Rows are points. Any point is a mix of the corners, with weights that add up to 1. It lies inside the corners' shape when no weight is negative. Is each point inside? If not, which corners have a negative weight?

Corners:
(1): [ 5.8 -0.8]
(2): [-6.0  3.7]
(3): [ 2.6 -1.7]
Points:
[-4.3  2.0] -> outside (1)
[ 6.6 -2.1] -> outside (2)
[ 3.6 -1.1] -> inside
[ 2.4 -1.4] -> inside

Corners:
(1): [ 5.8 -6.8 -0.9 -1.6  2.5  3.0 -1.5 -3.9  1.4]
(2): [  0.7  -0.1  -4.0  -4.4  -3.2  -5.5 -10.1   1.9  -2.3]
(3): [ 2.3 -2.4  6.8  6.7 -0.2 -6.9  0.5  3.1 -2.1]
(4): [-3.5  7.5  7.0  2.1 -0.9 -8.5  5.3  5.9  3.6]
(5): [-6.3 -6.9  5.8  3.8 -7.5  4.4  0.4  0.5  2.1]
(6): [ 3.8 -2.0 -5.6  0.4 -0.5  7.7 -2.3  2.7  1.7]
(7): [ 4.6 -3.4 -5.0 -4.9 -7.8  6.9  0.9  0.4 -0.6]
(8): [-3.3  8.8 -0.1  0.1 -7.8  0.3 -2.1 -8.1  3.5]
(9): [-7.7 -0.4  5.1  4.3  0.9  0.3  4.8 -5.4 -1.8]
(10): [ 5.1  3.7  6.6 -5.5 -0.3 -1.9 -2.5  7.3 -5.3]
Points:
[-0.4  0.6 -1.0  0.9 -4.8  0.5 -0.9 -0.5  2.7] -> outside (9, 10)
[-0.3  0.1  1.3  0.8 -2.7  0.5  0.7  2.4  1.4] -> inside
[-0.3  3.6  2.2  0.5 -0.2 -3.3  1.7  1.1  0.2] -> outside (5)
[ 3.1 -1.9  0.5 -2.2 -0.6 -0.1 -2.7  0.3 -0.7] -> inside
[ 0.1  0.4 -0.5 -2.5 -3.0  2.1 -1.9  0.3  0.7] -> outside (3)
[ 1.5 -1.3 -1.6 -1.3 -2.6  0.4 -3.2  1.2 -0.2] -> inside
[ 1.4 -1.7  3.1 -0.5 -1.6 -2.0 -0.4  5.4 -2.6] -> outside (1, 8)
[-0.6  0.2  0.6 -4.1 -5.8  2.0  0.1 -1.0 -0.6] -> outside (3, 6)
[ 3.9  4.3 -0.3 -2.9 -4.2 -3.7 -3.7  5.0 -2.4] -> outside (1, 5, 9)
